Rows are points. Any point is a mix of the corners, with weights that add up to 1. It lies inside the corners' shape when no weight is negative. Is each point inside? If not, which corners have a negative weight?

Corners:
(1): [ 14  17 -43]
(2): [-9 31 -9]
(3): [-35 -70 -30]
(4): [ 9 25 66]
Points:
[  0   0 -17] -> inside
[ -1  22 -20] -> inside
[15 38 59] -> outside (3)
[-9 18 -4] -> inside
[ 6 20 56] -> inside
[ 2  9 35] -> inside
[  9   5 -23] -> outside (2)
[  1 -10 -27] -> outside (2)

Corners:
(1): [ -23 -119   17  -13   48    3   29   29   20   -1   -4]
(2): [ 27  45  18  82  20 -12  17  38  16 -36  13]
(3): [ 21  45  22 -39 -12 -21  14   6  -8 -24  -9]
(4): [-10  31 -22 -46 -34 -35   8  17 -26  12 -17]
(5): [ -6  42  -7  12  25  20  -8 -82 -62   9 -10]
(6): [-14 -30  42 -23  89  41 -17   9  -4   6   3]
(7): [ 19  38  26  -7 -63 -20  -5  13 -20  30 -34]
(8): [  0 -64 -50  14 -31 -13 -39   0  -7 -22  12]
(9): [  1 -49  13 -17 -39 -16  13  53 -41  -6 -13]
(10): [ 36  54  -1  -4 -22  24  22  29 -13  10 -10]
(11): [ -1  38  -5 -30 -69  11  17  44  -1 -37 -26]
(12): [  0 -13   8 119 -13  -8  16   6  31 -11  96]
Points:
[ 13  26  12  34   3   7   4   4   0 -10   5] -> outside (4, 9)
[  2  19   2  36 -20 -15  19   8   4  -2  27] -> outside (6, 8, 9)
[  2 -12   4   1 -15  -7   9  30   1  -9   0] -> outside (5)
[  5  -6  10 -13  -4  -5   7  35   0  -9 -13] -> outside (5, 12)
[ 15  24  12  51   3  -9  12  25   7 -21  15] -> inside
[ -7 -53   3  -5  10  -4  10  18   3  -7   0] -> inside
[ -2  11   7  21  10  11  11  -5 -23  -5   5] -> outside (3, 7, 8)
